Each row is a point. Each copy is the shape, with its points in the same order, turned, moved and blurred by noise. Some copies are also mirrored. Which?
In the rows, zero is written as 128.

Shape (8 x 2):
[[129 157]
 [158 204]
 [143  80]
 [116 123]
 [129  56]
 [127 131]
 [150 125]
 [ 30 177]]
Copy 1 (8 x 2):
[[110 116]
 [136  75]
 [137 194]
 [100 159]
 [119 224]
 [113 136]
 [135 146]
 [ 14 113]]
Copy 1 is: mirrored
Copy 2 (8 x 2):
[[133 112]
 [177  71]
 [ 57 121]
 [119 127]
 [ 39 135]
 [126 118]
 [104 102]
 [187 199]]
Copy 2 is: only turned

Shape:
[[ 67 136 191 114]
 [135 148 103  92]
 [144 179  46 145]
 [166 203  36 125]
 [139 139 158  86]
 [179 136  97 141]
 [101  77 155  81]]
Copy 1 (7 x 4):
[[107 219 121 162]
 [ 78 144 113  95]
 [117 114 145  25]
 [ 86 105 154   9]
 [ 67 149 134 147]
 [101  82 152  85]
 [ 97 156  74 169]]
Copy 1 is: only turned
Copy 2, 7 rows:
[[ 54 118 167 136]
 [158 114 144 145]
 [192 122  71 178]
 [228 142  86 188]
 [139 139 173 125]
 [169 150  89 115]
 [ 92  81 169  90]]
Copy 2 is: mirrored
Copy 3 (7 x 4):
[[ 80 170 156 167]
 [172 132 152 102]
 [217 117  82 108]
 [235 136  90  74]
 [118 143 163  96]
 [158  86 106  81]
 [111 108 201 139]]
Copy 3 is: mirrored
Copy 4 (7 x 4):
[[144 133 208  96]
 [176  93 103 126]
 [170  94  79 207]
 [186  54  62 206]
 [142  86 133  88]
 [118  97  76 150]
 [157 154 131  63]]
Copy 4 is: only turned

Shape, 14 rows:
[[141  85 143 149  58 172   7 147]
 [140 206  26 129 160 115 105 113]
 [ 62 107 176 146 136  69 100 125]
 [ 64 104 124 139 159 170 126 121]
 [126 161 144  89 128 178 155 157]
 [145  85 144 148 158  90  95 127]
 [105  85 175 111  86 177 168 150]
 [118 111 142 141  66 176 166 123]
 [ 70 155 164 134 123 161 167 201]
 [132 150  90 143  85 151 163 186]
 [144 104 181 147 138 168 151 106]
 [116 127 127 120 149 104 169 108]
 [122  87 170 107 159  91 127 127]
 [144 166  81 150  92 160 157 124]]
Copy 1 (14 x 8):
[[128 128 221 207 204  99  56 158]
 [139  71  44 154 173 222 110 170]
 [140 192 123 118 145 113  88  77]
 [194 105 136  83 165 117 107 119]
 [136  89 106  85 127  94 101 198]
 [116 126 155 142 119 148 110  88]
 [129  95 155  88 151  28 117 148]
 [139  90 128 128 172  43 149 156]
 [170 109  83  91 122  49  66 151]
 [129  49  69 152 156  76  92 149]
 [150 109 161 115 105  85 159 143]
 [125 110  93  90 136 124 150 114]
 [102 140 147  89 116 122 117 102]
 [144  63  75 157 170 104 142 171]]
Copy 1 is: only turned
Copy 2, 14 rows:
[[ 96  94  84  86 121  37 151  28]
 [160 140 123 172 243  89 131 165]
 [ 91  59 124 134  98 150  86 132]
 [131 134 125 195  93 122 140 110]
 [100 207 111 134 135 140 151 125]
 [166  95 115 107 123 129  84  98]
 [101 181 141 104  55 123 152 110]
 [120 162 159  98  89 103 188 126]
 [ 56 176 166 154 119 174 147 103]
 [105 181 194 123 165 110 152 107]
 [158 144 111 101  80 161 161 106]
 [152 139 142 127 121 147 115 169]
 [143 126 112 112  89 147  76 129]
 [142 168 166 122 174 100 186 137]]
Copy 2 is: only turned
Copy 3:
[[ 50  57 159  66 157 238 107 131]
 [ 33 147 154 147  65  86 167 162]
 [165 105  86 116 111 204 196 130]
 [123 172 100 123 158 174 141 191]
 [132 160 162  71 137 104 113 157]
 [143  90 151 161 121 206 159 142]
 [176 140 113  83 168 165  68 141]
 [125 153 115 101 167 144  67 111]
 [164 212 128  45 105 157 107 142]
 [100 167 140 103  78 143  63 117]
 [155 140 165 127 190 151 116 138]
 [157 129 123 147 104 118 134 144]
 [181  86 139 138 122 169 157 141]
 [ 76 162 143 130 114 110  97 118]]
Copy 3 is: only turned

Shape (13 x 9):
[[130  64 221 128 139  84  95  91 141]
 [ 81 182 182 116 115 155 172 119 103]
 [101 119  58 169  90 104 115 128 128]
 [124 192 179 103 196 128 150 139 103]
 [133 113  80 142  70 143  90 125 198]
 [107 162 158 120 216 143 171 128 118]
 [133 212 151 107 171 142 125 133  79]
 [135 176 146  95 144 136 154 129 100]
 [154 132 111 154  98  67 136 123 162]
 [ 97 134  63 109  64  88 124 114 195]
 [143 105  72  99 101 117 146 146 127]
 [144 144  88 152  86 133 159 162 159]
 [ 93 125 110 127  80  99 108 186 165]]
Copy 1, 13 rows:
[[144  92 179  94 101 110 248  59  91]
 [151 179 152 169  96 202 213 127 156]
 [118 123 112 159  83  97 112 131 157]
 [147 158 166 133 103 242 158  93  88]
 [114 135  60 107 144  91 148 121 158]
 [179 164 150 153  97 217 151 107  72]
 [142 160 182 148 119 243 135  85 142]
 [146 168 164 125 107 208 151 105 145]
 [101 113  99  87  59 138 159 120 138]
 [ 60 173  69 119  90  96 154 110 149]
 [108 163 141  92 116 106 107 145 132]
 [120 133  85 106 102 141 138 166 170]
 [ 61 122 119 147 116 125 159 162 129]]
Copy 1 is: mirrored
Copy 2, 13 rows:
[[106 174 144 174 123 249 153 158 129]
 [185 142 107 164  53 122 168 102 173]
 [161 108 148 137 171 108 127  99  80]
 [135 173  82 103  58 123 155 155 187]
 [136  67 173 117 117 135 116 103  52]
 [143 165  69 131  59 105 159 186 168]
 [151 158 104  81  82 102 136 123 209]
 [139 154 143 120  72 102 147 122 170]
 [131 170 146 110 134 132 131 110  61]
 [178 117 190 144 117 112  84 107  43]
 [103 132 172 147 124  84 118 128 101]
 [124 119 141 122 103  91 141  74  77]
 [134 113 129 153 114 133  84  86  79]]
Copy 2 is: only turned
Copy 3, 13 rows:
[[109  84  98 219 178 121 123 165 156]
 [108 150 143 150 118  57 150  54 143]
 [165 168 134  65 134 132 131 165 151]
 [ 81 149 159 199  84 106 102  72 104]
 [184  95  94  75 112 128 169 160 120]
 [ 97 135 156 176  90 130  79  56 135]
 [107 169 177 174  84  88 114  86  78]
 [110 138 181 159  91  98 135  96 120]
 [ 91 119 137  89 137 146 142 171 131]
 [135 119 103  55  84 109 166 182 168]
 [152 127 181 108  97 150 162 153 155]
 [133 127 150  69 117 149 172 113 120]
 [142 163  90 114 101 153 192 150 151]]
Copy 3 is: mirrored
Copy 4 (13 x 9):
[[132 237 125 123  70  71 158 131 172]
 [130 116 122 150  97  79  44 118 143]
 [131  75 111 120 119  99 185 129  81]
 [123 158 141 129 139 153  44 132 167]
 [182 129 110 155  99 100 194  86  43]
 [113 155 172 105 142 142  56 138 128]
 [139 118 116 132 119 177  58 145 162]
 [156 121 146 146 125 136  82 128 160]
 [164 130 100 100 144  95 171  85 121]
 [146  92 137 148 117  94 200  42  89]
 [168  92 162 154 148 104 175 128 119]
 [178 102 116 153 161  93 143 115  77]
 [112 118  98 190 142  96 172  89  97]]
Copy 4 is: mirrored

Shape (17 x 12):
[[ 88 100 113  81 109 156 117 115 102  72 156 136]
 [130 159 104 148 169  95 148 122 138 165 119 179]
 [ 94 132 163 147 147 134 188 138 161  99 177 142]
 [ 93 128 132 144 149 181 118 134  99 121 165 130]
 [ 92  88  91 106 124 119  94  57 100 127 136 106]
 [131 171 164 139 188 106 134 104 189 138  73 148]
 [153 169 162 184 158 107 189  54 162 145 117 187]
 [ 79 104  96 105  63 153 143  75  87 157  66 114]
 [141  94 146 182 155 132 196 113 141 137 121 130]
 [ 67  90  71 116  87 117 118 102  97  95 109 116]
 [130 127  91  87 100 127 109 108  70  95 124  75]
 [116  79 189 168 147 172 142 138 122  82 159 170]
 [150 168 169 133 131  73 142 104 141 167 113 172]
 [188 167 105  89 176 104 153  93 176 164  95 189]
 [119  81 139 145 118 121 132 132 137 131 139 141]
 [ 95 109 101 120 126 128 120 118  66  71 107 138]
 [123 120 118 171 101 166 111 135 146  77 159 138]]
Copy 1:
[[ 85 128 139 180 147 102 160 152 135  83 101 157]
 [ 80 127 141  99  91 180  92 153 114 145 159 108]
 [ 86 182 138 120 122 112 137 162 123 186 101 153]
 [107 139 164 179 146 115 164 144 110 144 152 147]
 [114 118 139 190 105  97 127 186 153  58 154 105]
 [123 113 168  88  90 154  95 126 184 182 123  88]
 [109 137  85 101  66 151  67 137 165 203 165 136]
 [118 152 114 224 134 136  74 114 166  57 132  96]
 [131 176 134 127 124 111  53 166 121 174 149 134]
 [125 138 135 205 107 129 113 173 121  48  97 120]
 [137 131 116 170 180 130 149 172 152  48 125 107]
 [112 122 143 142 141  64 114 132  93 184 118 184]
 [ 97 115  94  87  96 142  97 125 138 160 139  75]
 [ 74 115 135  54  97 187  81 121 183 121 181 120]
 [107 139 145 128 121  87 103 135 100 117 127 122]
 [123  99 130 194 150 145 119 183 125  88 100 140]
 [143 155 145 141 114 111 156 126  96 117 115 169]]
Copy 1 is: mirrored
Copy 2:
[[171 143 122 128 126 146 177 124  97 111 188 101]
 [ 66 133 166 114 122 166 156 122 162  95  96 137]
 [166 113 197 134  68 128 153 103 170  89 120  97]
 [148 151 138 117  95  94 184 114 166 140 146  98]
 [132 116 116 109 117 170 182 147  88 176 161 139]
 [ 54  67 202 140  93 112 150 127 153  88 113 158]
 [ 69  87 209 108  65 149 191 161 151  65  66 112]
 [139 151 142  74 141 125 160 146  26 147 107 149]
 [140 131 195 118  66 146 161 164 161  89  81 159]
 [163 119 120  85 159 150 161 120  75 140 144 134]
 [157 117 107 103 157 138 126 181  99 147 179  96]
 [176 132 133 146  41 107 207 136 158  64 128 128]
 [ 52  93 148 139  83 155 124 131 134  76  73 120]
 [ 21 140 200 174 145 174 146 158 131  67 111 139]
 [158 124 120 147  87 148 158 126 126 106 105 158]
 [152 121 104  81 148 134 178 140 118  94 165 123]
 [181 104 113 165 126 110 208 126 152 114 116 110]]
Copy 2 is: mirrored
Copy 3 (17 x 12):
[[179 107 124 112 160  88 146 143 101 146  98 180]
 [125 147 160 132 114 196  97 120 134  91 132 112]
 [139  84 174  65 175 170 137  96 103 134 115 110]
 [152  95 194 102 133 102 122 118 115 155 149 157]
 [195 122 115 156 134 130 162 150 109 122 174 178]
 [122  93 148 174 153 184 102  76 167  75 129  78]
 [158 109 176 116 165 249 109  89 195 103 143 114]
 [112  89  90 138 130 127 154 185 170 145 165 212]
 [149 103 140  78 138 196 131 114 163 151 162  82]
 [156 114  91 136 150 123 142 193  88 144 147 176]
 [153 161 109 134 168  65 154 154 127 133 159 171]
 [187  65 158  70 157 144  98  65 111 194 124 131]
 [113 147 133 145 151 214 127  70 162 101 127 128]
 [152 147 142 152 107 192 134 109 210  59  81  96]
 [147 106 123 117 124 157 139 105 104 174 144 120]
 [167 133 101 109 161 107  84 151 112 142 141 171]
 [165 107 177 139 174 137 123 131 104 197 109 121]]
Copy 3 is: mirrored

Shape:
[[156 103 158 145 175 105 106 141 104  88 131 152]
 [134 163  86 186 158 141 133  43 139  82 125 124]
 [126 140 110 110  76 107 112 147 125  96 109 155]
 [102 108 101 177 145  94 105  42 120  98 113 145]
 [110 138 167 136 148 133 130 143 123  85 110  40]
 [142 103 142 145 119 147 145 166 165 176  97 148]
 [115 140 122 155 160 133 182 157  77 225 114 140]
 [141 110 147 104  95 113 111 142 120  91 103 137]
 [129 131 111   7 112 143 121  83 121 104 104 127]
 [101 177 182 174 149 153 154 172 170  98 123 152]
 [120  98  92 181 137 161 137 178 169 133 111 162]
 [158 105  98 135 172 130 107 183 113 149 126 153]
 [160 103 137 106 112 170  98 168 135  93 147 144]
 [156 123 108 121 171  95 170 166 171 122 175 143]
 [117 136  99 137 153 156 120 131 161  95 110  99]
 [201 151  91 184 163 151 125  77 129 121 117 137]
 [126 154  98 175 157 121  98 106 159 171 133 139]
 [126 107 110 185 162 119 167 143  80 248 185 157]]
Copy 1, 18 rows:
[[109 110  89 168  99 142 158 103 164  93 159 138]
 [159 180  73 137 152 180  79 128 118 123 155 187]
 [ 92 127 133 149 173 121 142  76 113 122 100 134]
 [ 91 172  75 114 147 198 135 116 124 121 162 186]
 [169 157  65 162 137 122 176  93 152 188 150  98]
 [101 124 146 115 135  94 109  86 130 123 193  77]
 [104  80 148 107  68 107 100 119  91 193 198 125]
 [ 97 120 110 153 167 122 167  97 134 114 121 108]
 [164  86 139  90 212 145 182 137 119 118  91 128]
 [141 166  87 131  97  51  98  70 161 128 139 128]
 [116 142 130 137 137  93 103  47 103 100 214 131]
 [122  80 153 160 112 131 136  74 134 115 195 136]
 [137 125 144 179 160  93 167 104 138  80 154 115]
 [166 128 149 135  72 150 125  58 116  87 143 103]
 [173 150 104 140 165 130 132  73 133 138 169 140]
 [144 132 106 168 147 178  57 139 132 113 184 152]
 [120 158 156 121 122 159  86  93 151 144 184 161]
 [ 89 116 190 121  26 137 112 135  79 157 220 134]]
Copy 1 is: only turned
Copy 2 (18 x 12):
[[166  95  75 107  67 123 117 181 128 116 154 117]
 [120 194 112 115 106 131  55 167 128  58 116 143]
 [118 111 129  97 109  96 162 130 152  73 155  92]
 [134 180 108  96  98 124  80 160 140  68 197 155]
 [205 141 159 151  70 134 134 139 162 132 110 125]
 [ 98  98  83 184  97 156 165 111 129 114 156 114]
 [134 148  91 207 154 154 175 171  68 143 166  98]
 [135  95 123 104  86 101 142 128 160 113 158  92]
 [114 143 111  78 153  56 127  98 186 166 129 109]
 [145  84 115 190  72 102 153 151 109  70  93 159]
 [124 131  53 164  84 157 160 102 111  52 141 114]
 [149 114  32 123 108 160 170 156 123 114 145  89]
 [149  71  70 119 104 118 127 111 165  97 122  79]
 [133  93  78  92 111 168 151 126  76 117 104 146]
 [151 160  94 132  95 137 137 120 161  87 101 133]
 [ 93 160  78 130 103 165  69 187 137  88 114 104]
 [117 146  79 143 141 181 131 172 145  73 143 161]
 [145 118  65 189 194 199 136 174  43 115 195 109]]
Copy 2 is: only turned
Copy 3 (18 x 12):
[[104 118 111  83 139 109 145  83 152 173 142 115]
 [179 124  42 135  78  98 120 167 149 183 130  92]
 [ 84 119 102 166 137 139 118 127 111 136 109 152]
 [134  71  42 139  95  97 107 119 150 160 119  67]
 [118 126 190 113 108  79  95 168 144 173 130  98]
 [107 109 130 125 145 168 152 155 112 103 196 109]
 [148 129 124 109 125 150 107 129 194  35 194 123]
 [ 61 119 122 133 127 128 114 119 107 151 118 128]
 [ 40 183 113 158  49 131 132 133 120 115  76  99]
 [180 118 171 135 125 172 143 131 129 178 166 137]
 [136  82 107 155 139 131 185 151 127 123 196 139]
 [102 137 106 119 167 106 179 116 164 105 171 129]
 [ 82 152 128 132 128 102 164 108  86 150 159 147]
 [147 125 122  76 145 130 203 146 133 109 104 136]
 [125 130 126 156 110  97 156 168 143 157 142 104]
 [146 161  28 102 119 110 132 163 146 160 171  98]
 [174 128  74 153 152 124 142 135 139 115 154  67]
 [185 110  92  80 145 115 126  91 162   7 194 110]]
Copy 3 is: only turned
